Each row is a point. The points of each table are mixes of a few directions, plus a little noise. Count the directions of each table, and those that both share. Where both have some left over, give the other angles between the two spaces (their principal angles), to ten degrees, smallest first.
In the rows, 128 means zero.

First (6 x 3):
[[ 94 165  96]
 [178  74 175]
 [ 63 198  67]
 [160  93 158]
 [128 128 128]
 [145 110 144]]
Second (4 x 3):
[[ 71 188  75]
 [174  79 171]
 [154 101 152]
 [113 144 113]]
Directions: first 1, second 1, shared 1

First (6 x 6):
[[ 98 126  78 119 123 144]
 [201  93 129 120  80 103]
 [116 145 162 138 153 128]
 [176 109 141 126 103 110]
 [ 67 142  80 123 144 154]
 [111 153 178 142 164 128]]
Second (7 x 6):
[[136 110 167 121 116 201]
 [126 132 118 129 131 110]
 [124 137 108 131 134  91]
 [134 115 154 123 120 178]
 [133 116 154 124 120 176]
 [114 158  64 139 148   7]
 [129 127 131 127 127 133]]
Directions: first 2, second 1, shared 0; angles 80

First (8 x 9):
[[149  95 142 137 103 140 147  79 127]
 [ 98 154  88 123 149 152 120 177 104]
 [166  90 176 136  98 106 141  62 154]
 [107 165 118 117 156 108 106 181 134]
 [108 148 102 124 144 139 120 164 114]
 [178  61 173 145  77 134 162  23 139]
 [ 92 180  99 114 168 116 100 207 125]
 [126 130 126 128 130 129 127 131 127]]
Second (10 x 9):
[[123 132 157 147 114  92 161 144 119]
 [125 129 172 154 107  77 173 142 120]
 [137 112 114 123 124 157 121 102 127]
 [141 120 122 115 134 142 104 104 145]
 [113 153 171 148 123  59 161 176 125]
 [155  96 125 119 117 158 115  69 142]
 [122 165 114  96 171 112  66 162 165]
 [145  99 150 142 101 128 156  89 123]
 [ 89 122  27 132 131 249 145 149  47]
 [132 151 128 103 158 108  79 142 166]]
Directions: first 2, second 3, shared 2

First (8 x 14):
[[147 116 130 176 129  63  89 171 200 168 101 140 182  81]
 [118 138 137 129 117 179 147 119  92 107 140 140 134 151]
 [129 128 129 135 127 126 125 133 133 131 126 131 136 125]
 [119 137 139 135 116 176 144 123  98 110 138 142 140 147]
 [115 135 122  84 132 165 155  92  77 100 147 112  77 162]
 [141 118 125 148 133  78 103 151 175 154 111 128 149  97]
 [127 127 125 119 131 125 130 123 125 126 129 122 116 130]
 [128 125 116  99 140 111 130 113 125 127 131 108  90 131]]
Second (11 x 14):
[[125 135 124 106 122 119 152 127 153 129 109 112 104 123]
 [111 129 125 116 141 119 115 126 149 137 116 105 122 115]
 [161 120 132 155 116 127 132 138 103 123 145 164 146 141]
 [125 123 119 110 163 122 103 117 110 129 132 110  99 137]
 [107 153 145 122 126 211 162 127  99 103 114 132 125 162]
 [ 98 132 122  99 146 138 116 107 122 125 129  96 105 127]
 [133 142 136 128 148 162 138 144 122 123 102 131 116 150]
 [156 116 117 126 140  96 120 129 118 132 137 133 108 133]
 [116 131 128 114 111 141 147 111 116 116 141 124 121 132]
 [150 114 117 125 127  95 124 121 116 129 147 135 115 128]
 [126 114 143 205  70  79 100 162 199 161 133 166 249  60]]
Directions: first 2, second 5, shared 2

First (8 x 20):
[[128 125 127 128 129 129 126 130 129 128 129 132 130 125 127 132 128 129
  126 129]
 [131 135 134 127 130 127 132 123 126 127 124 113 117 136 131 115 130 128
  133 122]
 [118 109 112 129 122 133 116 140 138 129 138 166 153 110 122 158 123 126
  114 142]
 [109  86  93 130 115 139 107 153 150 130 149 209 181  88 117 193 119 124
   99 156]
 [122 114 118 128 125 130 121 135 135 130 133 151 144 117 124 149 126 129
  120 136]
 [129 126 128 129 129 127 128 129 128 129 128 129 130 128 127 129 128 128
  127 128]
 [159 191 179 123 147 113 162  89  94 126  97   7  48 187 146  29 141 134
  170  86]
 [131 133 133 128 129 126 131 125 124 127 124 115 119 134 130 117 129 128
  132 125]]
Second (8 x 20):
[[143  99 117 128 125 136 131 135 110 131 158 141 139 106 132 135 115 152
  143 130]
 [122 155 142 126 133 120 132 118 135 126 102 102 109 151 128 111 140 113
  124 120]
 [141 138 139 125 133 126 137 119 113 126 129  98 108 137 135 101 129 136
  145 119]
 [131  78  98 130 119 141 118 150 126 130 166 185 169  83 124 172 111 146
  124 146]
 [142 167 159 126 139 118 146 105 113 127 106  59  83 164 137  72 137 128
  151 103]
 [135  91 108 130 123 139 125 143 119 130 160 164 154  97 127 153 115 147
  131 137]
 [ 83 131 112 130 116 126 100 143 179 128 100 192 166 123 111 187 141  88
   76 154]
 [128 166 151 126 135 118 137 112 128 126  98  83  96 161 132  93 140 113
  132 113]]
Directions: first 1, second 2, shared 1
